Each row is a point. Each copy is the shape, with its points in the same order, turned, moved and blurred by noise. Some copies are also mirrored. Which?
In the rows, 128 means zero.

Shape, 8 rows:
[[105 180 175]
 [ 87 152  81]
 [157 120 106]
 [147  98  55]
 [127 171 134]
 [129 155 175]
 [152  57 134]
 [125 171 151]]
Copy 1 (8 x 3):
[[ 98 176 172]
 [ 83 114  94]
 [159 109 113]
 [153  72  75]
 [117 160 131]
 [127 159 175]
 [176  59 159]
 [119 164 148]]
Copy 1 is: only turned
Copy 2 (8 x 3):
[[137 194 142]
 [126 163  53]
 [170 110  96]
 [160  83  49]
 [156 169 111]
 [150 167 154]
 [134  61 126]
 [156 175 128]]
Copy 2 is: only turned
Copy 3, 8 rows:
[[110 177 177]
 [133 193  80]
 [118 114  93]
 [136 119  42]
 [ 99 162 133]
 [114 145 169]
 [174  75 108]
 [103 160 151]]
Copy 3 is: mirrored

Shape:
[[100 117 115  84 158 145]
 [ 89 146  73 149  90 145]
 [ 86  80 123 159 104 157]
 [123 136  78 142 101 179]
 [124 126 142  76 130 142]
 [121 115 137  82 139  91]
 [204 164 128 123  98  44]
 [235 152 132 113  95  69]
 [108 112 145 103 116 124]
 [127  73 133  69 118 106]
 [197 171 180 132 108  86]
 [133 100 119 172 145 125]]
Copy 1, 12 rows:
[[ 92 112 107  91 137 161]
 [100 150  85 187 101 155]
 [113  77 128 180 116 158]
 [131 139  78 173 132 182]
 [137 130 136  87 125 155]
 [122 116 130  79 128 107]
 [194 179 115 117 136  46]
 [236 170 117 101 145  69]
 [129 116 147 116 110 140]
 [145  82 127  77  99 129]
 [194 183 163 117 162  83]
 [122  92 115 167 164 122]]
Copy 1 is: only turned
Copy 2 (12 x 6):
[[100 112 133 113 145 163]
 [100 146  94 185  94 137]
 [ 93  89 151 199  98 140]
 [131 128  94 189 106 172]
 [128 121 153 104 121 174]
 [125 117 153  93 126 118]
 [218 163 136 107 106  65]
 [247 143 132 109 101  94]
 [121 111 161 125 105 143]
 [129  67 150  93 107 130]
 [214 174 185 126 107 110]
 [140 104 149 187 149 119]]
Copy 2 is: only turned
Copy 3 (12 x 6):
[[103 134 125  74 149 130]
 [110 139  68 141  81 129]
 [ 85  83 106 133  97 161]
 [124 152  75 135 102 168]
 [120 144 152  76 113 146]
 [137 112 159  69 116 106]
 [248 136 168 106  69  99]
 [249 137 159 103  81 136]
 [111 113 147  93  97 134]
 [137  97 147  43 103 136]
 [213 151 201 135  79 127]
 [138  82 116 147 125 134]]
Copy 3 is: only turned
Copy 4:
[[111  99 133  91 159 121]
 [ 74 110  68 125  96 153]
 [ 95  82 127 184 109 155]
 [105 122  89 124  95 175]
 [132 119 149  94 127 103]
 [133  93 120 108 148  78]
 [214 156  60 130 100  44]
 [239 150  77 117  90  72]
 [117 103 132 129 121 104]
 [146  58 141 108 134  80]
 [193 187 116 137 108  62]
 [146 115  95 184 144 139]]
Copy 4 is: only turned

Shape, 14 rows:
[[207 129 151 159 114 116 177 131  76]
 [180 116 185 156  89 112 151 123  97]
 [174 165 123 185 135 105 172 138  99]
 [143 134 133 126 123 141 177 129 115]
 [159  96  55  93 101 137  72 154 170]
 [110  98  46  68 118 128  78 149 127]
 [196 139 160 127 162 149 147 123  87]
 [140 149 172 123 149  91 172 141 121]
 [175 104 148 161 138 138 178 157  78]
 [104 149  58  51 102 118 141  90 112]
 [ 72 180  93  72  90 172 181 128 131]
 [122 136  77  94  98 136  48 165  99]
 [164 164 165 165 136 145 170  92 116]
 [ 61 133  98 121 125 146 158  84 112]]
Copy 1:
[[149 132 146 162  38  62 151 111  82]
 [143 112 162 169  58  82 162 148 105]
 [129 182 127 188  68  78 137 101  94]
 [112 134 124 141  69 105 160  97 124]
 [202 129  58  95 129 146 108 121 149]
 [153 108  52  77 166 144  99 107 113]
 [145 132 175 136  52  95 128  72 102]
 [ 99 155 163 140  91  70 136 118 141]
 [120 109 132 173  39  83 126  92 103]
 [119 156  78  59 151 132 178  93  96]
 [ 58 166  81  86 105 176 183  91 123]
 [154 129  83 100 139 172  85 143  82]
 [133 165 178 175  66 107 175  83 118]
 [ 78 129 104 137 152 140 187  67 112]]
Copy 1 is: mirrored
Copy 2 (14 x 9):
[[188 132 124 180 139 105 206 129  65]
 [193 120 156 159  96 100 172 132  76]
 [151 163 124 208 150 100 187 139 103]
 [119 127 135 133 133 110 186 121 106]
 [143 112  52 102 126 116  75 172 148]
 [ 81  99  40 100 129 116  75 151 107]
 [180 123 138 153 174 143 158 112  70]
 [126 154 174 142 147  67 165 108  95]
 [154  87 138 174 153 104 195 160  57]
 [ 84 153  48 103 115 115 134  87 106]
 [ 32 162 108  94 120 151 185 115 132]
 [106 146  78 125 115 143  69 168  83]
 [159 139 157 180 135 133 194  88 120]
 [ 51 106 112 158 112 119 154  65 127]]
Copy 2 is: only turned
Copy 3 (14 x 9):
[[247 138 131 139 110 115 131 130  84]
 [215 135 167 156  96  90 138 136  94]
 [205 164  87 150 118 124 156 121  89]
 [179 123 138 109 113 148 151 128 100]
 [126  70  89 119  81 137  50 142 171]
 [100  67  92  86 127 132  60 145 138]
 [220 161 152 127 141 153 108 121 100]
 [182 154 144 127 149 120 173 149 131]
 [223 125 133 153 126 149 137 154  70]
 [118  86 105  31 127 112 116  94 119]
 [ 97 123 125  33  86 160 173 122  99]
 [102 120 105  98 105 104  38 158 113]
 [194 177 152 143 112 142 160  83  95]
 [ 95 103 130  97 134 141 156  84  76]]
Copy 3 is: only turned
Copy 4, 14 rows:
[[234 170 129 150 119 110 160 126  81]
 [216 146 157 155  90 108 145 109 115]
 [181 191 118 191 137 109 158 140 105]
 [155 141 115 138 125 131 181 127 118]
 [129 124  62  82  79 138  89 209 118]
 [ 81 125  89  70  93 145  98 186  82]
 [200 186 137 116 157 148 152 122 109]
 [150 151 152 137 162  86 169 132 137]
 [207 138 146 156 150 130 164 153  82]
 [ 57 156  77  83  83 106 175 124  84]
 [ 62 160 105 115  79 147 230 136 127]
 [ 98 177 134  84  79 151  86 189  92]
 [182 182 119 170 128 134 162  92 133]
 [ 71 135 113 151 102 160 173  92 102]]
Copy 4 is: only turned

Shape (16 x 12):
[[ 95 119 174 154 131 121 171 163 208 153 135 131]
 [112 178 176 153 110 118 133 137 182  90 112 120]
 [129 100  61 109 115 115 155 138 102 144 132 104]
 [121 122 132  75  83 106 147 133 111 174 122 152]
 [134 187 138 188 123  67  83 104 207 123 117 143]
 [134 130 130 120 128 119 166 127  71 155  61 133]
 [137 101 136  82 201 130  94  52 110 102 110  75]
 [160 134  79  75 150 179 131 107  70 164 155 137]
 [ 90 127 126 119 140 116 144 174  75 146 132 160]
 [182  71 125  64 178 177  92  87 168  66  95  99]
 [216  89 174 135 178 172  45  82 179  76  96  35]
 [ 70 121 158 153  94 139  99 142 187 158 118 127]
 [169  80 132  92 178 134  98 133 131 134 105 128]
 [ 95 175 158 122 116  83 106 179 161 129 119 110]
 [129 142  87  70 171 146 139 134 102 171  75 110]
 [138 153 161 118 111  88 173 151 139 185 127 116]]
Copy 1 (16 x 12):
[[ 99 156 125  75 145  93 176  89 188 133 155 159]
 [124 148 158 104 150  89 134  86 164  68 106 175]
 [135 160  98 140  98 184 121 140 112 135 153 115]
 [154 149 129 126 122 154 139  95  84 152 176 178]
 [142 142 146 162 141  76  91  36 201  92 114 151]
 [139 166 137 109 152 168  79 156 105 151 141 186]
 [136  86 103  93 186 142  75 110  74 126  78  81]
 [124  83 133 169 153 224 132 134  91 167 135 136]
 [ 90 170 111 157 159 137 143 145  96 141 163 179]
 [103  28  82  67 132 170  81  82 101 102  80 113]
 [ 89  11 159  57 114 113  37  86 138  94  54  70]
 [ 75 162 162  98 147 105 140  51 144 103 171 138]
 [ 92  72  94 108 126 146  88 104 106 161 124 138]
 [108 172 144 132 119  81 148  77 120 111 101 168]
 [116 156 110 117 141 204 101 107  96 181  91 155]
 [162 165 155 113 117 112 148 120 138 171 140 167]]
Copy 1 is: mirrored
Copy 2:
[[143 129 153 166 111 104 164 183 192 148 101 148]
 [133 148 153 185  86 100  77 162 140 126  94 128]
 [123 145 108 114 170 206 165  96 148 143 120  96]
 [125 155 178 113 164 157 147 145 111 176 117  98]
 [125 145  94 146  62  59  90 124 125 156  58 138]
 [151 148 165 145 197 160 146 102  92 132 101 126]
 [ 87  89 132 157 162 103 130  44 109  78 121  34]
 [110 152 168  58 193 168 147  66 141  99 141 106]
 [111 153 137 133 202 152 142 165 115 134 133 140]
 [149  71 151 115 152 123 102  73 184  61  87  11]
 [182  75 129 153  81  90 119  68 141  27 126   7]
 [107 116 148 128  69 124 151 183 128 116  71 129]
 [156 110 133 118 187 117 158 122 144 101 108  50]
 [115 192 113 161 119 124 129 184 130 122  94 109]
 [111 168 170 129 189 167 182  84 135  93  71  89]
 [141 191 163 166 147 124 171 147 124 176 133 120]]
Copy 2 is: mirrored
Copy 3, 16 rows:
[[109 126 175 128  95 118 190 178 143 171 166 105]
 [102 145 200 109 113 140 160  99 165 133 129 145]
 [168 160  72  90 110 129 117 164  97 134 118 116]
 [150 141 134  83 130 140 133 155  46 173 149 151]
 [148 176 241 118 135 106 109 108 188 160 128 111]
 [146 113 112 140 174 143 134 134  67 132  88 138]
 [ 77 106  74  71 180 151  57 117 155 157  97  80]
 [135 179  22 103 157 142  98 111  83 151 164 119]
 [113 146 118 133 132  97 115 153  67 109 157 135]
 [103 111  78  90 143 235  77 145 206 150 139 100]
 [ 78 148 130 122 116 247  65 108 214 149  90  34]
 [111 122 179 146  74 114 129 149 125 198 145 151]
 [113 135 106 116 144 190  73 173 131 143 142  96]
 [ 88 179 190 102 106 116 136 158 123 137 110 137]
 [121 158  60 129 184 139 114 164 108 161 100 151]
 [134 160 163 103 133 131 195 154  79 163 125 108]]
Copy 3 is: only turned

Shape:
[[154 156 145 105 166 134 142 151 144 185 111  98]
 [148 152 130  97 169 136 124 158 144 117 102 135]
 [158 119 153 166 144 126 125 142 132 162 169 147]
 [151 104 121 122 166 117 114 145 121 136 155 121]
 [ 62 137 178 139 160 128 137 151 103 138 118 138]
 [152 111 119  96 168 108 117 127 136 135 100 132]
 [162 134 127 186 130  78 118 159 118 126 117 125]
 [127 141 130 154 143 136 144 153 127 111 186  92]
 [158 181 113 100  89 134 123  91 105 110 120 141]
 [127 119 127  92 122 143 131 160 134 137 103 129]
 [164 115 163  92 153  68 124 153 140 120 108 123]
 [108 143 121 153 126 108 135 137 148 103 167 148]
 [161 123 120 100 163 119 241 130 119 111 124 117]
 [150 119 115 110  81 134 138   7 145 111 103 142]
 [152 135 158 131 154 136 125 161 130 115 112 122]]
Copy 1 (15 x 12):
[[139 167 132 103 178 116 164 125 107 119 164 111]
 [155 131  81  91 159 110 129 140 120 120 153 133]
 [128 126 159 163 140 132 130 120 100 168 147 144]
 [122 123 112 150 159 114 114 154 107 154 130 101]
 [ 83 134 133  99 106 121  95 101 117 128 188 102]
 [130 108  96 104 160 118 148 144 107 126 129 106]
 [105 144 141 127 118 131 153 174 136 181 120 144]
 [113 158 137 180 138  88  95 145 145 142 158 127]
 [182 118 127 119  94  91 141 118 149 100  90 119]
 [157 141  91 114 142 149 123 118 130 125 147  91]
 [140 103 114 110 142 121 174 182 118 144 179 100]
 [122 113 108 165 103  98 111 114 162 157 150 134]
 [118 159  71 181 106 128 160 150  99  67 149 111]
 [152  52 132 147 117 141 162  96 146  64  61 128]
 [141 136 123 100 144 126 116 161 117 125 166 134]]
Copy 1 is: only turned
Copy 2 (15 x 12):
[[145 186 171 113 164 136 145 156 134 121 135 123]
 [127 164 134 108 162 107 158 135 139 102 141 169]
 [126 133 153 153 144 121 184  91 120 128 140  88]
 [116 129 155 123 153 114 173 116 126 150 178 136]
 [104 135 168 138 134 104 131 110 141 156  71 161]
 [147 138 142 101 175  98 147 125 150 133 170 149]
 [113 141 105 153 174  68 166 128 106 147 138  91]
 [ 85 146 134 151 103 132 158 130  95 136 152 124]
 [145 155  55 107 165 160 125  93 111 129 141 149]
 [157 141 119 120 145 125 162 149 151 138 131 164]
 [163 180 143 115 160  61 160 119 129 151 165 153]
 [ 96 135 104 168 112 108 141  93 140 128 145 130]
 [108 185 117  39  93 109 149 131 159 151 153 110]
 [197  95  62  81 136 142  79  70 130 123 163 117]
 [133 151 139 116 146  93 170 132 105 119 125 148]]
Copy 2 is: only turned
